Rows are points. Each copy is the shape, with its points in the same order, turned, moved and blurred by noise. Say if it was mirrored as well.

Shape (9 x 3):
[[ 1.6 -3.7 11.4]
 [ 3.9 -2.4  2.2]
 [-6.9  2.5 -2.4]
 [-2.3 -3.8  3.0]
 [ 3.9 -1.2 -6.7]
 [ 3.0  1.5 -1.8]
 [ 1.0 -3.7 -0.4]
 [ 4.4  0.6 -4.6]
 [ 4.9  2.7 -3.2]]
Copy 1 (9 x 3):
[[ 3.9 -5.9  9.9]
 [ 4.2  1.0  2.5]
 [-8.8 -1.6 -0.3]
 [-0.3 -6.1  1.1]
 [ 3.2  1.7 -6.3]
 [ 1.3  2.9 -0.1]
 [ 2.2 -3.4 -1.3]
 [ 2.9  3.3 -3.3]
 [ 1.9  5.3 -1.8]]
Copy 1 is: only turned
Copy 2 (9 x 3):
[[ 3.1 -4.2 11.9]
 [ 2.7 -0.1  2.1]
 [-7.6  3.3  0.0]
 [-2.0 -2.9  2.5]
 [ 2.8  1.4 -5.9]
 [ 2.0  3.7 -1.1]
 [ 1.0 -1.3 -1.0]
 [ 2.2  3.0 -4.5]
 [ 3.0  5.5 -2.3]]
Copy 2 is: only turned
Copy 3 (9 x 3):
[[ 1.3 -8.9  9.9]
 [ 3.0 -4.9  1.1]
 [-4.9  3.7  0.0]
 [-4.1 -4.9  2.1]
 [ 4.7 -1.4 -6.0]
 [ 4.5 -1.6 -0.2]
 [-0.7 -5.1 -1.0]
 [ 4.8 -1.4 -3.5]
 [ 5.6  0.9 -1.8]]
Copy 3 is: only turned

Shape (9 x 6):
[[ 5.9 -2.8 -3.3  2.7  3.9 -2.3]
 [ 2.4 -6.9 -0.8  0.1 -2.4 -0.5]
 [-2.3  1.9  3.2 -2.4 -5.9  1.3]
 [-3.7  5.0  2.4 -7.2 -1.7  6.1]
 [-5.2 -0.2 -0.7  2.9  3.6  2.3]
 [ 5.5 -7.7  4.0 -2.9 -2.9 -2.5]
 [ 0.4 -0.9 -3.2 -3.9  2.7 -5.5]
 [-6.2 -2.9 -5.4 -0.3 -7.8 -4.0]
 [-2.0  1.3  3.4  2.9 -2.4 -3.6]]
Copy 1 (9 x 6):
[[  4.9  -4.8   0.3   0.1   2.8  -1.2]
 [  3.5  -7.3   2.9  -0.3  -5.1   1.4]
 [ -1.5   2.1   4.5  -1.8  -9.8   0.1]
 [ -2.5   7.6   5.9  -1.9  -6.6   6.4]
 [ -6.1  -0.8   1.3   1.4  -0.1   1.6]
 [  7.0  -6.2   5.0   2.9  -8.4   0.7]
 [  3.9  -0.3  -4.3   1.2  -3.1   2.5]
 [ -3.4  -5.0  -4.3  -5.0 -10.3   0.7]
 [ -2.1  -0.2   1.1   1.8  -6.5  -4.9]]
Copy 1 is: mirrored
Copy 2 (9 x 6):
[[ 1.5 -0.6 -3.3  3.4  8.1 -0.4]
 [-2.8 -3.9 -3.0  1.9  0.8  0.1]
 [-2.4  3.3  3.3 -2.0 -4.5 -1.4]
 [-3.3  6.9  6.2 -6.0 -2.2  4.3]
 [ 4.2 -1.1  1.4 -6.5  2.6  0.7]
 [-8.0 -4.0 -0.3  4.4  1.8 -2.4]
 [-3.4  3.1 -5.0 -3.1  5.7 -2.1]
 [-0.5  0.5 -8.0 -4.4 -6.5 -2.5]
 [ 1.1  0.9  1.6 -1.9 -0.7 -6.7]]
Copy 2 is: mirrored
Copy 3 (9 x 6):
[[ 2.8 -6.4  2.4  2.4 -2.5 -5.7]
 [-1.8 -6.5  1.1 -4.5 -4.8 -0.4]
 [-1.1 -0.1 -1.9 -5.1 -1.4  7.0]
 [-4.4  3.7  1.6 -3.0  4.7  9.1]
 [-4.1 -4.3 -2.1  4.7  0.9  2.9]
 [ 1.4 -7.5  0.4 -9.6 -1.5 -2.0]
 [-2.3  0.9 -0.7 -1.4  0.6 -4.9]
 [-8.7  0.7 -3.4 -3.5 -9.2  0.9]
 [ 1.0 -2.6 -6.6 -0.4 -1.9  2.6]]
Copy 3 is: mirrored

Shape (14 x 9):
[[ 1.0  1.9  7.2  4.2  3.0  8.2 -2.0  2.3 -0.8]
 [ 1.2  1.9 -4.9  3.2  6.7  1.7 -3.5 -2.3  1.7]
 [-5.9 -6.1 -0.9 -2.5 -0.4 -1.7  6.2 -2.6  1.9]
 [-5.2 -1.5 -1.1  2.8  0.3  0.0  6.6 -0.6  1.9]
 [-4.6  2.9 -4.2  4.8  1.6  8.2  0.9  4.5 -4.6]
 [-3.7 -4.4 -0.8  5.4  0.0  1.2  6.5  0.3 -0.7]
 [ 5.5 -6.4  1.2 -7.3  4.5  5.0 -4.0  4.6  5.9]
 [ 2.0  4.2  2.4 -5.5  1.3  2.4 -0.1  3.0  1.9]
 [-0.9  1.3 -4.6 -2.7  3.0 -4.1 -1.9 -0.2  0.9]
 [ 0.4 -6.7  4.6  1.6  3.4  6.8 -5.2  2.3 -5.7]
 [-6.7  3.4  4.8 -3.7 -3.2 -2.1 -2.1 -0.9 -2.1]
 [-6.8  1.2  4.5 -5.1 -3.1  7.6 -4.0  3.4  1.4]
 [-0.8 -0.9  2.3 -2.9  4.3  1.0 -5.5  6.4  3.4]
 [ 2.3  2.5 -4.3  5.1 -3.1 -0.4  3.4  0.1  4.4]]
Copy 1 (14 x 9):
[[ 3.4  5.1  6.3  0.7  4.9 -2.5  3.2  0.3 -5.1]
 [-2.6  5.6 -3.0  3.8  4.7  4.2 -3.8 -2.3 -2.3]
 [-7.6 -4.8 -0.5  4.2 -0.7  1.3  4.6 -1.5  4.1]
 [-5.6  0.1 -2.8  4.8 -0.6 -0.9  5.8 -2.3  1.9]
 [-1.0  5.0 -4.2  0.8 -1.9  1.7  4.4  3.1 -7.4]
 [-4.2 -0.5 -2.0  7.3 -3.0 -0.9  6.4 -2.2 -1.7]
 [ 6.0 -3.9  4.3  0.3  7.9  8.0 -0.1 -0.2  2.8]
 [ 2.8  2.4  0.9 -5.4  4.6  0.3  1.3 -2.9  3.8]
 [-3.3 -0.6 -4.9  0.2  3.2  2.6 -3.2 -3.7  1.5]
 [ 2.7 -3.2  6.2  2.0  1.5  2.0  0.5  1.8 -9.0]
 [-3.8 -1.8  0.1 -5.3 -1.8 -7.0 -2.4 -1.0  1.9]
 [ 2.3  0.4  3.8 -5.2 -1.5 -2.4  1.4  6.7  2.0]
 [ 4.0 -1.9 -1.0 -0.8  7.4 -0.4 -1.9  3.3  0.6]
 [ 0.1  6.8 -4.4  5.4 -1.8  0.8  2.0 -4.8  2.9]]
Copy 1 is: only turned
Copy 2 (14 x 9):
[[ 0.7  0.5  9.6  3.0  0.1  0.0  2.9  6.0  1.6]
 [-2.0 -5.0  0.1  5.9  6.4  5.2  0.7  1.1  4.5]
 [-1.5 -8.4 -6.1 -3.5 -0.8 -3.2  6.7 -0.4  6.1]
 [-1.3 -3.8 -5.4  0.9 -2.6 -1.1  5.2  0.7  6.1]
 [-0.9 -3.3  0.5  7.0 -5.3  4.1  5.2  1.8 -3.6]
 [ 2.1 -3.4 -5.3  2.1 -2.6 -2.8  5.7  3.5  4.7]
 [-3.2 -7.2  4.2 -9.7  5.9  5.4  1.2  7.0  0.9]
 [-4.5  0.6  4.9 -5.0  1.6  3.9  2.6  0.1  3.0]
 [-4.1 -4.0 -3.2 -0.3  5.0  3.8  0.0 -3.4  3.3]
 [ 2.5 -4.8  6.0  0.6  4.2 -2.7  3.3  5.6 -5.0]
 [-4.1 -0.9  2.2 -2.2 -0.2 -5.4  1.0 -6.8  1.8]
 [-5.5 -5.1  7.9 -3.0 -4.6 -2.8  1.3 -0.2 -1.9]
 [-7.3 -1.3  2.8 -3.0  4.2  1.1 -1.2  4.1 -1.0]
 [ 2.1 -1.4 -3.5  1.3 -3.4  5.2 -1.3  0.9  8.4]]
Copy 2 is: only turned
Copy 3 (14 x 9):
[[  2.4  -2.3  -0.4   4.4   4.9  10.4  -2.9   6.6  -1.6]
 [ -3.3  -0.3 -10.9  -0.6   4.3   2.8  -0.5   2.7   0.8]
 [ -7.9  -7.1   2.4  -4.2  -1.2   0.1   0.9  -2.3  -1.2]
 [ -7.0  -4.5   1.5  -1.5   1.4   1.7   5.5   2.0  -1.4]
 [ -0.7  -3.0  -4.3  -3.5   6.0   6.5   5.5   8.9  -7.2]
 [ -6.6  -7.4   0.6   0.5  -0.4   1.9   4.8   4.2  -4.0]
 [  0.8  -5.4  -1.8  -5.1   3.6   1.0 -12.3   6.4   5.7]
 [  3.2   0.2   1.4  -4.1   5.5   0.8  -2.1   3.0   1.8]
 [ -3.2   0.2  -4.6  -4.5   3.3  -2.8  -1.9   0.2  -1.5]
 [ -0.2  -7.0  -2.3   0.6   1.2   9.4  -8.3   7.2  -7.1]
 [ -1.3   4.4   4.5  -4.6   1.1   4.4  -2.1  -2.2  -6.6]
 [ -1.2   1.4   5.7  -8.6   3.5   9.5  -3.6   6.3  -3.4]
 [ -2.2  -0.5  -0.7  -3.2   6.5   1.9  -7.9   7.0  -0.9]
 [ -0.7  -0.4  -3.3  -1.1  -2.2  -1.0   4.7   5.6   2.9]]
Copy 3 is: only turned
